Every row gives one point. Two turns around zero, p and q, are shown by what they do to some points. Write where each new point lands after one turn and then the other. Backwards means that the second turn is done in reverse. Each puzzle has new turns, and all numbers are rounded.

Turn p:
[-37   5   6] -> [-22 -23  21]
[ 24  -1 -32] -> [ -6  26 -30]
[-26   0  10] -> [-11 -20  16]
[10 11  9] -> [10 11 10]
[ 30  19 -20] -> [  1  39 -10]
[ -2 -35  28] -> [ 27 -35  -6]
Turn q:
[ 11   0 -18] -> [  0 -10 -19]
[-20  40 -18] -> [ 33  28 -21]
[ 11 -17 -15] -> [-17 -13 -14]
[ 25 -15  43] -> [ -5 -30  42]
[-14 -24  -9] -> [-27  10  -5]
[-14  16  17] -> [15 16 16]
Where do these land?
q, then p: [-10 -17 -17] -> [-26  -3   4]
q, then p: [ 20 -18 -13] -> [-13 -21 -17]
p, then q: [-18  19 -17] -> [ 3 29 10]
p, then q backwards: [ 8 15 48] -> [ 5 29 42]

Turn p:
[  4 -30  -1  31  14 -14] -> [-18 -22 -19  19 -24 -13]
[ 12 -13 -22   2   0   0] -> [ 12  -6 -22  -5 -10  -3]
[-11  -8  -1 -11 -15 -16] -> [-14  10  -8 -10  -3  18]
[ -6  26 -13   8  28  11] -> [ 15  18   7  11   6 -33]
[  7  -1  18 -35 -15  -3] -> [ -7  -5   6 -26  24  22]
[-15  32   6  19  20  13] -> [  6  17  27  23   3 -25]
[ -9 -10   5 -12 -13  11] -> [ 1  0 -4  4 12 22]
[ 18   4   9  -2 -19  -2] -> [  5 -13  13 -16  -6  12]
Turn q:
[-11  29   1   5   7 -24] -> [  7  28  14 -21  12   6]
[ 16 -15  23  15  10  13] -> [ 19 -14   1  29   3  10]
[ -6  17   3 -32  -8   4] -> [-12   9 -17 -19 -16  18]
[  8  14  -9  -5 -13 -15] -> [  4   8   8 -19 -15  -6]
[  8  17 -20 -12   4   9] -> [-18  17   3   1 -19  -2]
[-14 -15  -5  14 -11   8] -> [-10 -22   6   0  13  -7]
[ -1 -48   7  14  12   4] -> [ 10 -26 -16  28  23 -19]
Where do these land?
q, then p: [-15   4  16 -22 -10   0] -> [ 21   8 -17   0  16   5]
q, then p: [18 14 -7 -7 -1 10] -> [ 5  5 15  1 -9 19]
q, then p backwards: [ 15 -18 -21  17  12 -30] -> [  7  26 -13   8  35  11]
q, then p: [-10  17  28  -5  -1   3] -> [25 -7  1  9 21 -1]
p, then q: [-18 -14 -16   1  22   3] -> [ -7  16  22  -5   8 -20]
p, then q: [ -8 -13 -21 -17  -9 -16] -> [-30  11   0  -8 -15  -4]
q, then p: [ 26 -13  20  10 -17  11] -> [  5 -34  -8   5 -14  17]
q, then p: [-9 23  1 24  3 20] -> [-8 -6 22 27 17  1]

Turn p:
[-20 -10 -19 -30  11  30  24 -24  10] -> [ 19  -3  -9  25  32 -16  23 -20 -28]
[ 26   9  14  25 -15 -17  26  33   4] -> [-19 -18 -14 -20  12   9 -25  28  31]
[ -9   9  33   7  13 -10 -12 -30  -6] -> [-20   0  32  17 -13  22  17   0  -2]
[  4   9   5  29 -23 -17 -14   6  -4] -> [ -2  -1  -2  -9 -24  17  -7   6  31]
[ 18  21   8 -20 -21  -4   2  13  22] -> [ -1 -16 -17  -6  -7 -15  13  37   2]
[-17   8  20 -27 -16   0   4  25  14] -> [-10 -38 -11   2 -14 -23   3   8 -10]
[-22   2  -6   2  26 -22  23  19  20] -> [-27   0  -7  27  13 -26 -24  -4   7]
[-16   0  12  -6 -30 -29  11 -20  18] -> [ 12 -26   0  39 -14   7   1  17  14]
[  0  14 -20  29 -20  19 -25 -24 -11] -> [ 19  22  -8 -11 -17  23  27 -20  23]
[-18  -7 -26 -26  27   0  17 -10 -27] -> [  1  17 -13  21  16   4 -13 -22 -42]
[ 28 -25 -20  18  36  15 -34  -6 -20] -> [ 12  51  30 -33   6   3  -9 -16  -8]
[ 28 -30   0  -1  11  36 -21  19 -20] -> [ 16   9  19 -54  10  -5  -6 -12 -19]
Turn q:
[-16   1  15  25 -15 -29 -15 -13   4] -> [ -5   3 -33 -13  10  -8   6  -5  33]
[ 12  -5   8 -15  -2  13   9 -29 -43] -> [  5 -10 -19 -17  -9  32  -7  24 -31]
[ 18  12 -24  -8  26  12  38 -48  -8] -> [ 12  20  20 -21  -8  44 -45  10 -13]
[  3  -7  -1  28 -12   7 -17   9 -21] -> [-34 -15 -11   3   2   4  12  12   6]
[  4   6 -22   5 -22 -15 -23  14  35] -> [  0  18  18  13  23 -14  27   1  31]
[-33 -32   2  -1  10  -5 -31  30 -17] -> [-10 -33  -6   2 -33 -13  39 -19   8]
[-21  20  -2  -5  -3  10  11   2   3] -> [  5  12  -7  22  -3   9  -6 -16  -4]
[-17 -23  21 -14   3  -3 -17  -2   6] -> [ 21 -16 -13  -2 -20 -18  12   3   8]
[  5   0  28 -25  -8  37  -6   6  16] -> [ 21  -2  -4  32  -9 -24  -4  24 -21]
[12 18 -2  4 30  6 33 13 46] -> [  6  20  37  10   7 -25 -43 -20  -1]
[ 36  39 -22  20  16 -32  12   0 -31] -> [-40  32   8 -41  26  19  -6 -13 -20]
[ -5 -29  -2 -13 -23  -2   8  18  10] -> [ 19 -30   9  13  15  -5  15  -3   4]
Where do these land?
q, then p: [ -7  -2  13  20  10 -11  20   1 -11] -> [ 20  13  10  13 -13  -6   5 -11 -13]
q, then p: [-19 -21   2  23 -16 -28  13  22  20] -> [ 11  16  36  33  18 -16  -2   6   9]
q, then p: [-11 -16 -24  12 -19 -28  25   0 -17] -> [ 13   5  25   6  32 -16  21 -15 -18]
p, then q backwards: [  5 -35   7 -12   1  10 -27  31 -20] -> [ 16 -13  12 -16  46 -13  23  -2  -4]
p, then q: [ 18 -32   7 -28  -4  23  23 -19 -11] -> [-16 -21  11 -29 -19  -5 -11  14 -38]
p, then q: [  7  -3  19 -29 -17  -2 -19 -27  -8] -> [-13 -30  -9   8  22   2  -6  10 -29]
q, then p backwards: [-39  10  -7 -25  11  15 -29 -14  14] -> [-15  13 -24   4 -21 -15 -39 -27   6]
p, then q: [ 27  26 -29  21 -15  15  23   3 -17] -> [  6  25  47  20 -17  16  -2  -4 -10]
q, then p: [15 24  0  0  4 22 28 35 36] -> [-36  17  34   3 -25  30  -3  -3  17]
q, then p backwards: [ 16  27  -8   8   5  22 -19 -13  38] -> [ 18   1 -15   9  27 -36 -15 -11  25]
q, then p: [-11  -3  17  -6  42 -37 -11   3  -8] -> [ 27  -8 -13  32 -13  11   8  28 -25]
p, then q: [ -1  26   2  15  -2  -1 -27 -22 -16] -> [  8   8 -11  36  16  15 -17   3  -8]

Turn p:
[-11 -30  13  14 -11 -15 -29  -2  -5  28  31  -7] -> [ -1  29 -22  22  31   8   7  19 -21 -22  13  -5]
[-26 -10  20 -33   4  -5 -18  27 -13 -14 -40 -20] -> [  2 -13  18  17  14  42  -8 -11  18  -1 -38 -33]
[  4  14 -13  25  20  -3  29  -5  14 -14  21  -4] -> [ -4  -7  -5  -4 -20 -20  19 -28  -7   7  29  11]
[ 33 -20  15  30  -6 -12  22   5 -15  24   5  22] -> [ 40  36 -17   8 -10 -11 -17  -1 -13   5   9  24]
[ 20  23 -40   7  -6  -1  29  36   2 -28   1 -23] -> [ 17 -37   8 -16 -29 -32  -2 -35 -22  -7  -3 -21]
[  1  31  14 -33  -3 -14 -26  11   2  -4 -27  -6] -> [-11  -4  24 -18   8  21 -26   4  16  11  -8 -37]
[  8  22 -22  -1  12  -9  29  16  42 -43 -11 -24] -> [-17 -30  16 -21 -13 -23  -1 -63   3   2   1  -9]
[  9 -23  10  -4  -3  -8   0 -27 -29  -2  37  25] -> [  6  35  22  17  -7  -4  17  30 -12 -14  13  26]
[-22   8   8 -18 -15  -6  -6   7   8 -11 -41  10] -> [-16 -12  12  13   7   7 -27  -2  22  18 -27 -14]
[-37   6   3 -25 -17  -6  -4 -12  -6  19 -19  -5] -> [-23 -19   4  17  13  27 -18  21  -7  15 -12  -2]
[ 13 -27  16 -27  -5  17 -11 -34  -7  26   8  -1] -> [ -1  16   5 -15  21  26   0  32  -2 -18  -6  35]
[  8  -8 -28  27  19  10 -28 -22  -4  17 -13  16] -> [-15  23 -41 -16 -20  -6  16  21   6   3 -15   2]
[  8  31  -6  40   9  15  31   5   4 -26  16 -25] -> [ 12 -32 -12  -4 -33 -19  11 -31   7  -9  40   0]
[ -7  11 -14  -6  31  22   3   1  11  17   7  22] -> [  0  -5  -8 -20   6  -6  30   9   4  34  -1   8]
[ -1 -28  23   3 -28  16 -22  -6  -5  12  23  20] -> [ 11  20  -4  19  31 -10  -1  35   9 -22   2  15]
Turn q:
[ 26  -1  -2  -1  -6  15 -25  -9  23  20  -2  12] -> [-26  26 -27 -15  -6  -2   2  -9   1   6  16   5]
[-18  -5   8  -8 -22 -27 -20  34  19 -31  11  -5] -> [-18 -28  18  -7  17  -2  -4  -3 -52  10  -3  -9]
[-23   9  29  -9 -11  17  10  -2 -10  -6  36 -19] -> [ 12 -22  14 -34 -10   9  16  24  -5 -25  -8 -11]
[ 21 -17  11   4   2 -23 -11 -26   6  23   9 -12] -> [ -8  17  -2 -11 -37  -6 -15  -6   7  20  -3 -20]
[-10 -30  -5   8  -7 -13   5 -24  40 -17  -4   8] -> [-12 -21  -1   0 -19 -37 -28 -13  -8   2  18  13]
[  8  15   3  42  13 -12  -3  17   1 -39 -16  44] -> [-18 -21  10  36  14 -16  41 -17   1  29   0  31]
[ -4  13  -3 -12  21   4 -18 -31  11  -1  12   8] -> [-25 -10 -19  -6  -5  -6  -8  24  24   4   0  -3]
[ 21   7  32 -35  25 -19  -8  37  -6   6 -30  30] -> [-31  47  41  15  37  -7  11  12  -1  14  -6  -5]
[-13  -1  -2 -20 -13  13  -3 -25 -38 -11 -13 -29] -> [ 39  -9 -11  -5  14  -5  -3  16  13  -7   9 -39]
[  9 -32 -31  19   3  23  -5  14 -24  24  11 -29] -> [ 26   7 -10   8 -18  52 -10 -22   3  -7  26  -9]
[ 10   2 -24  -5  -1   0  43   2  -2 -16  -9 -21] -> [ 31   2  -5  34  -8  -8  -9   8 -14 -25  -8   7]
[-16  27 -18 -29 -22  18  15   8  -9  44  15  29] -> [ 17  25 -14 -38  27  22 -11  21   6  -6 -19  39]
[-11  15   3  48  18   3  19   5 -12   4 -22 -17] -> [ 14 -14   5  25  -5   6  20 -37  26 -15 -23   0]
Where do these land?
p, then q backwards: [ -6   0  31  -1  -8   8  -2 -32   2  34 -11  -3] -> [ -7  -1 -38 -19  15  16  -9   5  -3  16  15  23]
p, then q: [ -8  20  27 -13 -44  20   6 -29   0  28 -25  25] -> [-54   8  10 -14  24  33  -2 -25 -10  17  22  13]
q, then p: [-17  27  -8 -18   9  18  16  30 -15 -44 -19 -28] -> [ 28   9  -9  10 -36   4  31 -47  18 -18  -6  -3]
q, then p: [ 19 -17 -15  -5   6 -13 -35  26  26 -15   7  -5] -> [  1 -16 -21  30  -7  16  25  33 -11  -7  12  -8]
p, then q: [  8   5  17  29  -9  12   7 -16 -12  24 -39  10] -> [-20  11 -40  -7  17  15  -6 -17 -18  13  15  20]
p, then q: [ 15   2  13  -9 -33  -8  14 -36 -26  16 -22  23] -> [-25   8  -3 -24  37  15  29 -18 -15  25   9   8]
q, then p backwards: [-17 -40  -4  17   5 -15 -15  14   6 -23  26   3] -> [-17  38  -2 -18  -4 -12  37  -9  -5  -4   4 -20]
p, then q: [ -3  32  22  13 -15 -10 -16 -33 -20  18  -1   0] -> [-16 -18  -9 -24   9  41  11  -2 -28  -7   5   7]
p, then q: [  8 -30 -40   3  14   8  -9  -2  19 -20  28 -23] -> [ 36 -21  18  27   7 -33 -12  28   5   0  -8   4]
q, then p: [ 13 -32 -16   5   9 -31  -5  28   8  11  34 -28] -> [ 16 -19 -19  15   2  11 -11  50  20 -32   3  -3]
p, then q: [ -2  -1  27  -6 -18   9  10  -9  -8  29  -6  11] -> [-28  14  -3   1   7  25  15  -6   2   9  15  14]
q, then p: [  3  22   9 -24  43  18  10  10 -19 -28  -6   6] -> [ 24 -10 -13  17   4 -13  16 -49  17  12  13 -11]
p, then q: [  8   3 -20  13   2  10   0  24   4  -3  31   8] -> [ 17   9  14  20 -21  -1 -10  13 -13  13 -19  -5]
p, then q: [ -3  30   1  -5  21  -5  34   8  21 -37  -7  -3] -> [  3   4   6 -43 -33 -29 -21   0  12   4   3  -7]
q, then p backwards: [-19 -20 -44  -1  18 -21 -14  16  13  10  11   3] -> [-18   9  20  -9 -22 -21  23 -17   4  19 -31 -17]

Turn p:
[  4  -4  -2  19 -19   2  -5  18  -6  -9 -10  -8 -10  17] -> [  5 -14 -11   6   1  20  -7  12   9 -18  -7   8 -15   6]
[-12   6   8 -16  21   6  -5  -5  -1  10  -2  14 -10   0] -> [ -4  -3   9   3  -2 -17   7   3 -11  21   8  11   9  12]
[ -8  11  -5  -3   0  -2  -2 -12  -4  19  11  11  11   1] -> [  8   2   9 -10 -20  -8  15  -9   3   7   4  -3   5   1]
[ 11  13   2   7 -11  -6  -3  -6 -13 -16  -8 -12 -17  21] -> [ 13 -20  -1  18   2   8 -13  -5   0 -24   0   9   5   6]
[-11  16  -3 -12   1   9   4   0  -5   5   4  -5  15  -5] -> [  8   7  13  -5   1 -13   6 -12  10   7   2   8  -7  -7]
[ -9   1  -7 -16  -3  -2 -10  -6 -13  -5   8   7  18   3] -> [ 15  18  10   4 -11   0   8  -7  -6   1  12   5  -6  -4]
[ 24 -17   8   5   9   9  15  12   6  10  -1  10   2 -14] -> [-14   4  -5  -6   8  14  -6   4   0  24 -24 -12   8  -2]
[  1 -16   4  14  -3 -16  17   6   2  -7 -15  -4 -10  -8] -> [-14  -5 -25  -6  13   8  -2  -1 -11 -11 -11   1   0  -3]
[ -6  15 -16   8   0  -5 -21  -2 -11 -11   4  -9  10  -3] -> [ 16   3  -1   0 -16  -7 -10   5   7 -12  15   9  -4 -18]
[-6 -1  2 12  1  5 -3 -8 -3 -9  5 -9  7 13] -> [ 18  -2   4  -6   2  -4  -6   6  -4 -12   1  -5  -6   4]
[  9 -15 -10   3   3  -3  13   4  28  -5 -18   4   0 -10] -> [-18   9 -15   2  20   3  11  14   4  -3 -10 -10  12 -10]
[12 -4 19  1  2 -3  9 17 18  5 10  9  2 -6] -> [ -9  -3 -11  -4  12  10  -2  -5   8  23   0 -19   0   6]
[  7 -11  -1   7  -6 -12  -6   2   1  -2 -14 -25 -11  11] -> [ -7 -18  -7  15   3   3  -5   7  -7 -21  -7  -5 -12  -7]
[ -8   0  -8 -14   8   5   4  -6   0   5  17   5 -10  -5] -> [-11   3  19  -9  -2  -2   3  -3  -5   6  13   4   8   3]
[ -9   4   8 -13  -4  12  -8 -13   2   9  10  11   4 -17] -> [ -7  19   9  -3 -12 -16   0  -8   5  11   5  -2   2  13]
Turn q:
[-10   1   9 -14  -7   2   7   3   4   5   3  -2  -8  15] -> [-15  -5  -3   6   2   3  -1 -10  -8  -7  -1  -8  14   7]
[ -5 -15   8  -1  22  -3 -43   7   4   6  15  17  -6  14] -> [-14 -28 -22   2   2 -18  21   0  15   7  26  -8 -10 -13]
[ 5  2  8 11  9 -5 10  5  5 11  4 -8 -6 -5] -> [  2   7  13  10   1  -1   6   1  -3   3   1  -3   7 -17]
[ -3   7 -29  -2  16  -4   3   0   4 -13   4   0  13  -4] -> [  2  13   2 -11  -9   2 -14   1  14   0  20  20  -4   2]
[ -2   5  12 -48  -6  -8 -15   5  -7 -19  -4  -9  -5   8] -> [  0 -25 -10  -8  12  16  -9 -27 -16 -22  16  -6  -8  15]
[ 10   3 -16   6  -5  -4  -1  -2   5   3   1  -8  11  17] -> [ 8  9 -7 -7 -3 -4 -8 10 -5 11 12 -3 13  7]
[  3   3   9  -2   4   4  10 -10   2 -29  -9  -3  -9   5] -> [  4   0  -2  -8  -3  -1 -16   2  -2 -29  -8  -6  -3  -7]
[ -2 -15 -27   5  10   4 -17  -5   4  -5 -10  -8   7  -7] -> [ 17   2  -1  -9 -20  -2   2   4  23   6  14  -2  -9  10]
[  0  -2  11 -13  -4  -6   5 -19   5   9  -4  -8 -11 -11] -> [ 10 -19  11   8  -8   5   0 -11  -8  -4 -12   2   9  -2]
[-7  2  5  6 -2 -5  8  4  4  5 -7 -9 -2 -9] -> [  5   8  11   7   2   0  -1 -10   3   2  -7  -4   3  -3]
[  0   8   4  11  -7   1  -4   7  -8   9 -10   2 -11  -6] -> [  5   9  -4  14   2  -4   8  -4  -7   5 -11  -3 -10  -2]
[  0  -1  -2   8  -3  -5   8   5 -15  11   5   8 -12  -4] -> [ 0  7 -4 17  6  3 14  6 -2  0 -7 11  2 -2]
[ -3   3   3  13  -8  -4   4   3   2 -10   3  30  -9 -11] -> [ -6   5  -5  -2   9 -20   8   1   3  -8 -19  19  -8  -5]
[ 0  4 11  6 -3 14  4  6  4  1 26 -4 -2 -6] -> [-16   6   1 -13   0  10  13  -2  -5   5  -7  -1   5 -18]
[  7 -14 -15  -5  -5 -10   7   3   1   7 -10  -9  13   1] -> [14  3 13  0  3  2 -1  6  4  5 10 -1  9 20]
[11  4  2  7 -3 25  6  1 -2  6 -2 19 17  8] -> [-20   5   2  -7  -2  -6  -5  25 -10  11  -9  -3 -10   7]
[ -4   4   6  13  -6   6   9 -11 -13   4  -7  -9  19  -5] -> [  5   5   5   2   4  14 -15  10   5  15 -18  -6  -2   0]
Where do these land?
q, then p: [  7  -3  -5  -3 -15  -4   9  -4   0   0  -1  -2  -2  -1] -> [14  1  1  9  2  6  3 -2 -1  5 -8  3  1 -2]
q, then p: [ -7   3   4  25  11  18  -4  -3  -6   4   2 -17  -6 -12] -> [-21  -1  -5  -2   2 -13  -7  -6  26  -7 -14   4  -1  -1]
q, then p: [-14   0   4  -1  -1 -17  -3  -1   2   0  -1   6  -5  15] -> [  8   4  -5  -8  -4  -3   4  11  -7  -7   7 -11   5 -13]
q, then p backwards: [  4  -6   9 -10  -6  -7   6  -4  -3 -15 -16  10  -8   6] -> [ -4  -2   7  11  -6   2   3 -13   1 -10  -9 -16  -9  12]
p, then q: [ -9  -3 -32   9   2 -10  19  -6  -8  -1  -4  27  -5  -6] -> [-23   3  13 -14   7  12 -17   6  -4  -2  -7  21 -12  22]
q, then p: [ -1   0  12  -1  18  25 -13 -15   2  17  16 -11  -3 -14] -> [-30  14   2 -12  -3  -4  -1  -8   7  -7 -20   2 -18  14]
q, then p: [  5  -7 -18  11  -6 -21   8  -2  -8  15 -20  18   7   0] -> [ 14 -25 -19   1  -6  18   9   9   3  14  -1 -11   9  -1]
p, then q: [  3   4   0  -7 -12 -10 -13  12  12  -5  -4  13  -8  -7] -> [-12  17  -6  -8 -11  -6   2  -2   9  12  -1   6  13  -3]
q, then p: [ -4  -1  12   5  17  20  -5   0   2  -2   9  -8  20 -16] -> [-29   2   5   2   4 -18  -4  -3   6   8   0   1 -12  14]
p, then q: [ -2  19   5 -11 -16  -5  -4  -6   2  -9  -3  -8   7  12] -> [ 11   0  -2 -11  -4 -11  -3  12  -1  -8  -4   3  13 -20]
q, then p backwards: [-12 -15   1   9  12  21   2  -5  13   8  10 -22   5 -10] -> [ 18   3 -19  -1  -7   5  -3   2   7  25  20   7   8  -5]
p, then q backwards: [  7   1  11  -1 -14  -3  13  12  -7   1   9   7   4   7] -> [-12   1   0 -11 -10   1  -8   2 -12  -1   0 -14   5 -11]
q, then p: [  1   7   1 -16   3 -15   6   9  -6  -1  -4 -11  -4   0] -> [ 15   3   9  -5  -4  -2 -17   4  -6   1  -1  -4   9   6]
q, then p: [ 18   6   0   1   2 -15  -3  -1   9 -10   4   0  -2  11] -> [  3   8   1   2  -8  10  -9  -8  -8   9  11  -1   3 -16]
q, then p backwards: [ 0  4  0  4 17 28 -5  5 11 12 -1 -6 -1  2] -> [  2 -12  -6  -8  -1  -6 -19   1   4  21  14  -2   4 -11]
q, then p: [  4 -10  -4 -16 -12  -5 -12   8 -16 -16   3   2   1  13] -> [  6  -1  24   0  13  13   2  13 -10  -2   8   3   7  -9]
